Each row is a point. Any point is a mix of the corners, with weights that add up to 1. It lies inside the corners' shape when no weight is negative. Is each point inside? If not, which corners have a negative weight?
In the rows, zero is written as 128.

Corners:
(1): [ 98 130]
(2): [140  61]
(3): [120 134]
Points:
[133  68] -> outside (3)
[129  75] -> outside (3)
[118 131] -> inside
[120  97] -> inside

Corners:
(1): [ 85 202 147  93 177 120 138 170]
(2): [104 103  98 126 146 163 148 118]
(3): [ 89  92 125 114 146 177  97 159]
(4): [156  92 165 185 144  93 154 124]
(5): [144 106 110 126   7 141 159 135]
(6): [132 138 104  94 176 119 108 118]
(7): [159 107 136 105 138 129 155 131]
(8): [124 127 107 102 138  85 135 140]
(9): [134 102 112 126 143 154 107 221]
Points:
[138 111 141 145 144 118 139 148] -> inside
[144  90 128 119 165 118 140 103] -> outside (1, 5, 9)
[128 130 129 118 143 122 128 158] -> outside (2)
[114 123 115 115 160 137 133 142] -> outside (5)
[140  87 124 128 158 133 138 155] -> outside (1, 5, 6)
[125 168 132  98 147  88 143 139] -> outside (2, 3, 9)
[114 132 118  99 120 140 124 153] -> outside (2, 4)
[106 125 132 135 176 108 133 118] -> outside (5, 7, 9)
[116 137 128 112 126 135 135 157] -> inside

Corners:
(1): [ 66 186 161 141 164  99 142  64 140 145 138 170 122 130]
(2): [ 96  90 121 120 131 151 125 164  46  88  98 101 186 119]
(3): [117 166 109 127 104 179 170 146  96 133  56 131 163 161]
(4): [144 171 168 170 109  92 183 116  88 131 173 160 148 159]
(5): [162 128 159  80 155 130 119 155 188 192 163  70 217 106]
(6): [ 95 128 164 171  95  78 140 113 169 138 161 216  90 118]
(7): [108 105 114 129 142 166 142 125 100  89  72  84 155 191]
(8): [111 189 170 114  92  99 151 121 144 144 112 158  90 145]
(9): [128  72 105 124 134 141 116 186  96 154 137  67 141 105]
(10): [ 62 150 115 151  69  94 152  71 145 139 134 152 135 159]
(11): [145  85 115  41 126 175 157 128  53 133  90 125 143 162]
(12): [198  99 129 111 189  87  76 145 129 194 128 102 184 113]
(13): [165 160 132 108 162 127  73 174 133 148 180  87 186 148]
(14): [118 167 197 206  54 114 125  59 209 147 220 159 133  36]
(15): [150 144  96 189 103 139 185 118 140 106 112 136 142 132]
Points:
[148 141 140 159 118 124 120 156 118 124 142 119 152 119] -> outside (1, 5, 10, 11)
[110 146 145 115 111 124 141 117 131 146 134 136 135 146] -> outside (2, 12, 15)
[113 150 141 133 117 126 145 120 125 131 133 137 139 136] -> outside (12)
[140 140 137 136 141 128 139 127 123 141 132 137 168 119] -> outside (7, 8, 9, 10)
[ 95 137 137 160  79 123 157 122 139 124 132 137 139 125] -> outside (1, 11, 12, 13)
[124 130 135 136 130 117 127 117 129 147 138 128 158 124] -> outside (8)
[136 137 139 135 121 126 143 128 137 143 140 121 161 124] -> inside
[117 123 129 160 118 124 145 126 129 134 134 121 154 122] -> outside (8, 11, 13)
[134 116 145 116 139 125 116 157 112 156 143 112 159 105] -> outside (7, 10, 15)
